Each row of a before or after table is a point. One or more steps were done to the points. Then noise was added and the rows were shuffled. The steps act on columns, c1 being the first. Name the steps. A step turns or swaps two columns, mirrors them in a line or flattens them onto one, adds a multiple of one to another, or multiplies or shifts one. Angles are multiples of 10 degrees, from the lower column toward the higher: turns from -170 to 170, lines from 10 to 170 but not 90. Use the fewest steps. Two steps may share a column if one is a turn and the other turns, adds or multiplies; they go together, in the order done. Otherwise the lowest column goes first.

Before, 10 rows:
[[ 14  10]
 [ 28 -12]
 [ 45   4]
 [-13 -29]
 [ 51 -45]
 [ 35 -63]
 [-12 -43]
 [ -5  10]
 [-12 -18]
 [-35 -45]]
After, 10 rows:
[[-19  -6]
 [-24  -6]
 [ 17   8]
 [ 40  17]
 [-44 -20]
 [-16  -8]
 [  1   3]
 [ 11   7]
 [ 29  16]
 [ 19   8]]
Steps: flatten c1 and c2 onto the line at 20 degrees

Before:
[[  7 -11  11  -5]
 [ 12   8   9 -10]
 [ 20   6 -19 -11]
 [ 22  -7   7  14]
 [  4 -15   2  -3]
 [ 16 -18  32   7]
 [ -2 -21   9 -14]
 [  5 -23  -9  -2]
 [  6  -8  20   3]
 [  2   4   3   7]
 [ -3 -10   8  -5]
 [ -3  14  15  -3]
 [  3  -2  -9 -12]
 [-18  -2   2  -8]]
After (14 x 4):
[[ -9   7 -56 -11]
 [ -6  -1  27 -12]
 [ -4  36  21  15]
 [  7  -9 -29 -13]
 [ 20  10 -27  -3]
 [ 11 -24   6 -10]
 [ -5   8   8   7]
 [ 13   6   5  -4]
 [ 10  28  95   7]
 [ 11  -2  23  -5]
 [  5  12  60   4]
 [-11 -11  45  -2]
 [  9   5  33  -4]
 [ 23  -8  27 -15]]
Steps: add 1 times c4 to c1; turn c1 and c2 by 110 degrees; multiply c3 by 3

Before, 14 rows:
[[ 12   5  46 -43   2  18  28  10]
 [ 24  42   0  39  34  -6  36 -38]
 [-32 -24  26 -22  44  16  19 -26]
 [ 17 -26  14  12   4  33  11   0]
 [ 34 -24  36   8 -24 -39 -32   1]
 [  2  46 -34   1  12 -21  30 -14]
 [ 47  23  34  13 -42  15 -42  14]
 [  4 -28  -5  -1  15  19  -6  23]
 [  0  -4  10  35 -26  34 -35 -25]
 [ -5  50  39  -2 -21 -41 -19 -10]
 [-38  25 -27  19 -17 -42 -47 -11]
 [ -7 -23   3  12   0 -10  43 -47]
 [ -4  41 -37  23  11 -19  17  -6]
 [-29 -32   0  31  -7 -17  44  31]]
After, 14 rows:
[[ 21   3 -17  19  -8 -14  21  10]
 [  6  17 -47   4   7  35 -12  43]
 [ -7 -40   6   5 -10  31 -38   0]
 [ 40  18  53   4  48   1  17 -27]
 [-41  34 -19  13 -42 -29   1   9]
 [ -9 -39   3 -10 -17  13 -53 -12]
 [-41  18 -42   0  -1  16 -18 -26]
 [-14  -3   8  32 -25  34 -56 -44]
 [-12  19  58 -39   8  24 -18  -3]
 [ 12  20 -21  34   8 -12  10 -10]
 [-19   3  21  36  41   6  29 -16]
 [-32 -42  38 -23   8  41  20  23]
 [ 15  48   1 -13  -5 -44 -25  -4]
 [ 22  34  14 -32  15  30  40 -25]]
Steps: turn c1 and c8 by -50 degrees; turn c2 and c7 by -140 degrees; turn c2 and c3 by -70 degrees; turn c4 and c6 by 130 degrees; turn c4 and c5 by -160 degrees

Before, 12 rows:
[[ 19   9  38  16  19   5  13   4 -34  29  19]
 [ 25   7 -17 -95   7 -11 -42  16  -2  15 -11]
 [  3  -1  31  19   5  -6 -29   1  11   8   1]
 [  4 -45 -17   4  29   9  -2  19 -29  18 -19]
 [  9   2 -24   9  -9   3   6  14   0   2 -19]
 [  4   6 -26  14  10 -24   9 -26  -1  25 -15]
 [  0   7  30 -49  15  10   2  -4   2   4 -14]
 [-13   7 -24 -28  15  -5  -6  14   8  30  -5]
 [ 23 -38  -5  17  10  15 -18   0  15  21  25]
 [ -3   9 -28 -15  23  10 -16  20 -22 -48  -5]
 [  4 -21 -14  16   1 -21  11  20 -15 -17  20]
 [ 16  12 -19   0  27 -20  11  13  12   3 -16]]
After (12 x 11):
[[ -6   1 -24   8  -8  -8   0 -13  -6  -5 -18]
 [ -6   5 -26  13  10  36  24  -3  -6 -13 -13]
 [-10 -45 -18   5  30 -18  19  59 -31  -2  -6]
 [ 28   9  37  17  20  -7  27 -13 -33 -18  15]
 [ 13   7 -16 -93   6  -2  21 -30  -8  39 -21]
 [ -4  10 -28 -15  22 -19 -45 -21 -23  22   5]
 [ 33 -36  -6  18  10 -12  23  67  16  15  -1]
 [-13   6 -24 -26  13  -6  31 -24  10  -2   2]
 [  3  12 -19  -1  28   8   1 -43   3 -11 -23]
 [  3   1  32  21   4   4  12  -3  12  27  -5]
 [ -5   8  28 -50  14  -4   2   1  -2  -5 -11]
 [ 16 -20 -14  15   0   3 -19   3 -11  -8  19]]
Steps: turn c1 and c11 by -40 degrees; turn c9 and c11 by -20 degrees; turn c6 and c8 by 140 degrees; add -1.5 times c2 to c8; turn c7 and c10 by -100 degrees
